Each wall is flat, endless, passes through zero and stands at right angles to its row. A trip goes straight from one point to another. List the walls that it crosses, first one first.
(in the rows, 128 means zero)

Walls:
(1): [158 134 163]
(2): [128  95 166]
(3): [143 154 152]
(4): [136 108 152]
(5): [142  70  30]
(6): [113 100 134]
(7): [114 139  90]
(8): [133  70  99]
(9): [148  97 108]
(10): [160 154 182]
Trips:
[ 96 181 107] to [137 140  58] -> 5, 3, 9, 8
[134 157 158] to [128 171 178] -> none
[ 68 176  74] to [122 166  72] -> none

Walls:
(1): [196 235 107 121 201 111 128 122 124 172  75 180]
(2): [112 165 127 150 137 166 196 122 126  94 166 112]
(3): [147 129 106 121 120 141 125 168 126 162 189 166]
(4): [166 159 162  71 102 110 184 169 136 149 155  50]
(5): [129 155 131 142  83  79 110 106 124 131 125 131]
(6): [114 107 160 107  68 174 143  98 143 143 127  98]
Trips:
[114 158 147  82 172  97 122 134 122  75 149 119] to [ 87 172 155 111 105  90 159 159 107 144  90 104] -> 5, 6
[162  58 125 147  50 119 114 143 170 129 150 172] to [132  88 122  73 192 167 175  81 157 123  24 145] -> 5, 3, 1
[ 78 141 104 170 158  92 214 182 176  87 116 127] to [192  77 199 124 173 233 143 104 114 154 115  62] -> 6
[107  85 235 107 123 185 159  90 133 154 139  85] to [176 109  61 136 106 172  88 115  43 146  76 131] -> 2, 4, 1, 3, 6
[215 145 152 109 136  89 148  79 121 102  97 140] to [ 76 182 115 152 128 106 149 106 129 160  72  88] -> 2, 6
[ 45 103 212 172 168 188 134 104 151 150 206  75] to [160 157 139 115 112 111 151 137 134  64 166  80] -> 5

Walls:
(1): [181 133 160 125 127 105 119 150 143 119 146 114 172 118 152 102 106 138
 158 168 158  78 152 117 134 117 132  98 158 165 119 133 118  79 150 155
  75 173 119 134 127 126 122 128  89 124 120 107]
(2): [ 75  84  99 121 139 118 107 125 158 146 140  76 155 155  91 138 127 125
 110 138 137 150 161  74 102 154 133  91 115 139 116 125 149 113 128 131
 146 144 158 120 147 113 132 125 139 122  70 112]
(3): [ 98 165 140 106 111 125 107 138 131 116 151 172 151 136  97 148 131 106
 113  73 107 151 130 162 107 120 150  93 110  99 185 150 137 108  66 153
 153  83  98 132 179 141 139 122 101 170 111 149]
(4): [139 115 109  74 123 128 120 130 112 133 154 104 108 158 125 152 130 103
 113 147 162 120 157  80 135 130 158 142 142 152 166 124 117 103 106 163
  75 146 141 164 157 145  89 118  94 145 106 126]
(5): [141 114 107 145 114 155 132 111 107 159 142 145 115 108 151 139 115 175
 146 120 146 130  83 154 107 115  97 129 130 109 127 149 114 121 103 149
 161 106 139 140 159 126 118 107 136 109 149 152]
(6): [109 137  95 118 140 111 147  87 105 128 135 100 150 119  86 147 107 112
 144 111 145 120 152 131 128 132 101 121 123 102  92 132 141 143 107 134
 123 185  93 157 137 110 116 189 137 144 134  91]
(7): [154 161 160 133 157 141  83 122 106 122 116 125 165 106 160 119 131 102
 134 131 163 154  79 150 132  89 138 164 104 128 152 102 137 126 128 119
 160 107  74 122  87 101 135 146 155 192 102 168]
Trips:
[139  78 122 110 119 132 104 137  98 138  85 109 115 118 165 136 132 132
 137  98 102 116 146  93 119 185 140 135 153 125 143 156 108 114 109 159
 101 165 109 146 135 114 161 175  93 142  97  85] to [174 137 117 147 184 129 114 140 183  86 104  92 111 140 135  92 106  87
 160 153 150  85 151 133 118 112 136 141 104  85 150 154 128 142 170 136
  92 112 119  92 166 129 111 133 113 140  94 203] -> 7, 6, 2
[120 126 133 158  56 115 148 126 108 145 141 134 135 112 160 149 162  95
 164 123  89  75 127 135 127 123 133 178 114 153 130 137 121 130 160  98
 203 110 136 103  95 153 140  92 102 180 104 157] to [106 119 129 146 122 114 145 109 110  75 157 146 131 130 182 141 134 153
 107 124 107 177  78 132 170  85 146 136 131 140 132 130 134 142 127  88
 121 141 137 117 146 123 107 119 133  98 126 174] -> 3
[140 125 133 143 147 104  98 121 129 116 117 154 129 155 119 133 164 156
 174 188 138 141 135 127  84 144 138  65  64 104  84 116 136  59 166 150
 121 143 121 173 125 125  98 117 103 131 134 130] to [162 126 102  95 153 137  68 112 185 172 143 127 161 181  73 146 127 163
  71 106  91 148 145 177  97 114 132 146 118 142 119 148 120  83 150 121
 192  97 124 124 129 156 170 121 126 134 159 128] -> 3, 6, 4, 1, 7

Walls:
(1): [120 161 104 144 184 193 104 117 118 117 160 136  82 145 139 172 136 114
 117 134  77 196 119  96 125  88 155 166 199  89  92 174 161  92 164 118
 133  99 135  98 102 139 160 115 122 115 164  89]
(2): [112 172 128 116 170 135 188 144 144 139 127 155 249 176 159 127 115 102
  98  86 137 187 165 114 151 112 175 183 123 141 138 156 173  95 107 202
  82 146  59 140 119 139 172 107  42 131 153  93]
(3): [160 110 140 104 119 130 147  72 151 143 119 131 152  98 142  90 140 136
 132 192 119 151 203 111  77  92  97  86 146  96  95 142  88 159 138 190
  95 132 173 118  88 177 140 136 124 105 140 132]
(4): [154 188 153 147 147  91 110 132 130 115 142 128  91 147 104 152 138 130
 153 124 137 193  98  87 122  78 121 149 113 118 140 148 108  76 164 137
 140 133 148 139  98 168  99  96 117 151  73 153]
(5): [104 102 141 158 130 135 144  73 168  64 104 135 166 125 120 133 129 144
 138 114 151 165 192  80 140 205  91 157 101 101 154 140 162  97 104 165
 150 161 128 206 166 180 137  81  78 101  61 125]
(6): [106 109 153 101 131 167 133 136 123  97 171  45 163 186  90 189 185 115
 120 146 136 160  88 140 140 151 157  83 174 160 121 174 166 114 170 188
  87 175 149  99 151 137 181 175 156 112 157 145]
(7): [130 150 166 154 179 119 130 161 104 164 131 120  99 127 100 117 130 117
 157 207 136 161  95  78 125 186  83 145  94 123 108  85 120 113  99  96
 103 116  86 151  89  74 137 123  73 140 118 119]
(8): [ 85 116 156 134 106 145 142 122 137  64 118  85 209 146 152 158 115 110
 143 122 179 112 164 126 155 118 191 110 156 155 101 110 117 122 114 134
 122 129 109 150 159 132 125  80 103 147 102 164]
Trips:
[123  93 133 169  60 137 174 171 122 178 101 135 169 147 156 102 148  70
  87 167 117 177 115  93 136 132 134  33  99  91 146  57 112 136 142 147
 125  59 143 172  99 124 182 103 133  45  48 132] to [117 126 138 176 120 162 105 148 190 102 161 200 128  94 149 151 147  98
 117  87  99 141 129 125  88 160 117 151 123 156 108 127 144 167  62  96
  96 142 118 156  93  62 129  84 149 140  75 112] -> 3, 1
[124 164 101 122  46 175  85 137 125  95 191 140 121 120 135  73 115 108
 110  85 122 161 141 123 175 129 120 159 101  99 163  94 144 135 134 106
  84 182 132 144 152 189 167 148 153 154 177  92] to [ 95  70  69 107 109 141 112  50  97 137 119  55 111  53 192 145  97  69
 132 137  85 155 154  91  97 157 109 147  69  25 136 119 192 162 182 123
 140 129 106  96 155 128 142 120 118 150 132 143] -> 6, 3, 2
[158 104 112 192 164 129 163 158 114 186 129 116 133 186 141 110 124 155
 128 111 117 128 160 183 140 134 141  81 137 144  94 150 184  92  62  71
 144 118 140 117 103 126 105 160 113  82  80  87] to [161 162  36 120 191  76 128  89 126 159  61  98 133  92 118 143  74 160
  47  80 189 150 148 117 117 118 128 122 153 172 163 114 152 152 180 129
 158 144 118  34 130 160 219 121 196  43 160 168] -> 7, 6, 3
[112 175 154 101 141 106 103 134 160 176  94 166 134 114 130  97 124 137
 128 149  86 112  94  90 107 119 141 144  86  98 116 199  75 142  69 104
  73 105 181 147 175 140  71 131 162 143  83  88] to [ 86 202 139 146 156 130 151 168 117 102 142 112 139 117 130 138 147 131
 120 136 160 139 122  95 124  78 149 100 204 128 139 110  91 104 131 151
  59 134 113 176  79 124 177  71  83  74 112 138] -> 2, 1, 8, 5, 6
[186 115 129 121 136 215 104 165 129 103 152 113 129  92 199 110 150 133
 136 120 159 165  98 155 125 165 122  83 140 158 107 139  91 161 137  92
 142 163 162 116 102 167 122 103 203  94 152 146] to [ 88 129  76  88 153 144 106 118 124 104 182 124 175  76 138 105 168 128
 103 124 121 165 129 132 108 106 137 119 130 126  80 106 119 128  80 117
 124  58 127 111 151 170  91 165  93 178 144 115] -> 8, 2, 6
[146  95 117  75  84 109  96 102 138 230 149 174 155 182 115 127 112 128
 123 155  88 173  87 124 102 124  99  88  85 114 146 125 187  94 107  96
 205 153 190  82 140 184 116  96 113 143  86 168] to [110 130 145  92 139 137 129 160 145 149 171 148 114 201 123 136 145 165
 131  90 112 144  53  77 126  64 128  89 102 157 128  78 119 120 146 190
 151 125 126 175  51 132 184 194 136 120 120 102] -> 5, 6, 1, 7, 2, 3
[142  98 159 131 157  83 166 137 129 129 124 111 149 118 135  98 123 120
  89 102 168 126 126 192 167 146  33 127 141  56 162 103 130 153  67 144
 100 132 136 134 142 130 104  73  79 110  88 113] to [157 158 134 127 136  95 162 135  87  84  95 142 102 124 143 141 174  69
 141  90 149 144 141 129 138 154 172 104 109 101 171 155 142 100 137 137
 111 118  94 108 158  94 175  75  87 142 108 115] -> 3, 4, 1, 6
[114 124 143 147 140 138 116 194 119 118 136 117 120 123 112 186 170 124
 126 135  66 141  63 118 150 162 116 115  90 132  76  99 184  65 113 126
 154 171 122 131 148  65 168  85 107 137  79 193] to [ 80 110 151 154 136 174  88 154 143 141 152 143 168  92  68 204 160 188
 157  93 105 128 122  97 157  96 103 100 142 118 111 120 111  97 177 134
 100 116 164  79  66 133 122 157 224 130 151  85] -> 5, 8, 7, 3

Walls:
(1): [115  94 147  93 124 137 106 155 115 126 131 150 156 139 138 158 132 116
 148 166 188  87 125  92  98 172 147 115 121 169 141 108  74 133 147 142
 111 181  90  75  73 157 129  87  83 169 129 170]
(2): [183  88 126 103 207 158 105  99 171 131 141 130 126  86 128 150 140 103
 103 120 141 137 169 121 133 117 129 185 148 153 109 180 155 187  88 157
 139 179 119 138 155 100 154 126 128 126 137 147]
(3): [164 128 135 121 133 130 122 124 116 149 145 134  54  71  96 126 124 135
 119 116 180 116 142 121 111 116 101 106 133 159 131 202 112 123 133 126
  94 141 138 163 123  90  82 157  86 107 151 149]
(4): [145 104 111 112 110 137 175 103 131 134 168 114 147  99 131  78 122 142
 104 103 136 188 149 101 154 131  95 157 104 193 127 144 116 138 153 166
  78 125 153 102 102 145 156 149 150 153 143 123]
(5): [103 160 187 140 118 154  90  83 138  85 143 141  79 178 128  85  53 159
 110 111 104 145 141 123 169 132 102 149 145 123 148 145 130  68 147 100
  97 114 132 201 188  92  86 142 107 114 138 170]
(6): [133 150  95 157 127 140 151 100  60  87 159 152 168 123 183 156 126 133
 111 109 102 162 164 116 134 134 120 136 112 115 128 130 146  79 144 131
 175 127 146 124 180 141 117 102 141 150 101 107]
(7): [161 100 110 150 112  42  98 177 140 167 152 118 107 104 113 132  59 130
 143 114 170  85 182  98  90 110 155  77 138  91 141 112 122 156 110 161
 212  99 133 190 111 176 128 182 139 153 160  58]
(8): [105  87 118  91 123  95 100  68 146  81 120 206 141 120 112 127 105 100
  93 172 103 109 114  96  79 143 150 111 132 120 110 136 185 124  72 129
 154 105 155 136 130  82 125 108 160 194 129 150]
Trips:
[ 71 106 107 146 153 128 107 172 131 139 150 150  70 169 125  99 127 154
 136  65  64 141 151 146 140  82 144 177  92 150  99 165 149 115 114  92
  78 157 164  85 166  93 106 117 128  88 105 110] to [ 99 165 174 163 100 103 161 135 110 129 101 124  66 179 128 121 164 145
 147 107 150 145 195 135 172 133  91 141 154 108 100 109 160 163  99  96
 162  87 134 108 161  89 189 118 129 109 152 169] -> 4, 3, 2, 6
[141  99  97 129  44 104 156 128 119  66 128 115 134 140 127 119  76 126
 119 122 115 100 150 146 156 105 146 119 106 174 145 123 161 208 124 159
 121 170 112  68 144 112 142 122 111 123 139 129] to [167 130 156 123 162 131 109 114 167 112 140 157 139 153 102 104 136 130
  94 135 152 146 134 121 154 111 122 137 149 165 189 130 157 102  99  73
  98 111 107 202 106 119 162 117 125 135  91 181] -> 7, 5, 3, 1
[141 124 147 142  93  73 139 145 115 119  86  98 112 154 157  80 129 161
 162 159 150 142  92 155 137  79  97 178 118 108 167  99 108 182 125  86
 179 182 142 117 119 159 168 112 128 125 127 137] to [127 160 147  63 112 101 156 157 140 148  63 190 120 127 132 124 110 145
 106  64 140 115 154 134 123 139  96 107 136 126 131 100 144  96  79 138
 144 152 132 125 139  98 127 117 106  69 177 140] -> 1, 5, 3, 8
[102  75 114 119 167 169 167 111 138 135 117 140 107 107 175 106  58  88
 105 133 142 117 108 118 130  85 148 118 168 168 167 102 121 130 163 170
 128  89 165 140 179 137 109  77 119 158 153 145] to [129 128 157 138 113 116 134 141 192 102 249 118 134 160 134 198 117  91
 113 142 168 122 106  68 189 185 109 112 146 153 154 150 145 151 124 102
  87 124 140  72 139 125 143 148  71 134 153 138] -> 7, 6, 8

Walls:
(1): [135 124 145 166 148  36 155 159 175 100 119 123  69 146 179 106 102  86
 161  62 151  67 104  72 163 122  36  65 152 170 103 175  85  79 159 103
 180 186 193 181 112  98 148 140 132 150 110 167]
(2): [184 165 167  89 127 166 143 125 108 128 116 113 165 132 103 152  62 111
 148 109  74 128 138 183 113  64  94  65 176 104 101 147  98  87 113 168
  76 174 116 186 114 139 144 160  52  73  92 149]
(3): [143  94  99 183 152 112 170 174 189  94  50 123 131  78 165 111 109 169
 133 186 167 158 185 142 163 122 138 134 234  81 121 109 172 114 107  37
 208 100 179 164 144 146 153 115  62 142 145 117]
(4): [103 135  79 126 125 120  39 138  75 184 166 159  70 114 175  91 145  98
 113 167  99 170 100 236 117  60 192 179 127 109 135 119 189 143 111 110
 145 135  44 117 140 128  50 131 136  99  68 114]
(5): [161 101 139 108 142 125 170 182 207 127 166 157 154 202 135  99  81 207
 107 123  89 135  95 171  70 120 148  82 172 116  94 166 160  96  71  54
 135 103  70  93 153 108 105 109  42  94 110 206]
(6): [124 158  94  93  46  85  58 174  94 194 121 217 198  60 119 142  88 162
 129 146  76  96 117 134 122 123  97 134 123 151  26 129 128 150 110 123
 142  83  91 110 119 138 122 128 150 100 107 152]
(7): [ 89  68 144 117  47 135 219 149 151 171 170 213 141 103 149 100  92 140
  93 141  84 100  66 130 151 103 162 109 150  81  90 102  98 129  42 113
 146 140 145 113 102 127 165 151 132  76 123 190]
(8): [ 80 148  74 123  98 131 199 148 163 147  76 149 154 159 135 125 175 232
 149  91 153  76 113 214 128 192 197 173 123 103 146 119 109 118  78 127
 125 124 122 168 149 166 157 139 131  72 178 140]
Trips:
[ 70 104  68  54 128 130 156 117 142  84 127 133 136 161 108 143 172 197
 116 117 110 163 135  49 126 138 135 183 141 108 113 160 114  64 116 108
 175 129 144  97 122  93 163 125 152 178 130 152] to [ 77 147 135 166 157 158 117 163 187 142  81 128 100 206 152 176 122 119
 154 123  97 154 130 140 179 148 182 120 156 137 124 159  94 124 129 131
  64 148  81  68 132 108 101 158 179 161 145 151] -> 3, 7, 1, 4
[133 103  44 136 135 167  85 184  89 138 147 151 148 136 106 119  84 116
 114  76 131 161 217  85  69 179 137  65 148 114 143 150 144 136 141 159
 127 119 140 102 156  28 118 113 113 106 128 169] to [161 164 119 195 119 106 163  88 123 105  94 120 179 132 166 115 110  71
 188 144 124 177 175 203  65 132  93  87 115  67 139 132 150 140 164  87
 155 193  72 120  69 149  96  83 214 158 103 125] -> 4, 3, 6, 1, 5
[134 193  66 146 165 196 147 173 145 182 118 136 134 141 118 116  72 103
 188 128  24 137 127 161 211 106  91 138  97 128 198 116 110  58 153 141
 108 145 109  30 153 109 166 112 129 196 105  86] to [143 155 170  82 169 179 161 182 229  85  96 198  93 128 111 190 172 159
 124 194 122 145 142 113 114 139 178  72 128 119 187 120 126 140 117  41
 151 159  80 137 135 119  82 109 156 138 142 201] -> 5, 3, 8, 7, 2, 4
[197  30 172  51 223 163 100 152 144 129 182 190 145 154 189 138 149 101
 103 129 104  96 175 112 151 210  56  80 114 131 125 131 119  82 117  87
 128 176  94 139 143 143  52 105 151 104 147 103] to [197 165 118 118 174 154 170 165  99  83 110  96  79 110  94 181 135 158
 200 140  72 155  62 175 123 112 160 128 126 155 149  89 144 114 114 109
 184 148 186 185 145 129  98 139 161 134 139 218] -> 3, 8, 4
[134 211 112  68  59 181 113 130 135 126  99 173 133 184 166  63 118 108
 182 188 104 123 107 147 140 153 106  80 160  63 174 184 118 190 120  85
 130 171  77  60 145 131 130  88 124 162 103 139] to [117  37  56 109 131 130  88 146 133 177 139  80 101  92 166 178 103 140
  52 104 181 143 138 192 105 105 163 116 142 164  96 170  90 168 128 118
 132 150  81 141 142  59 159 129 100 159 130 113] -> 3, 8, 2, 7
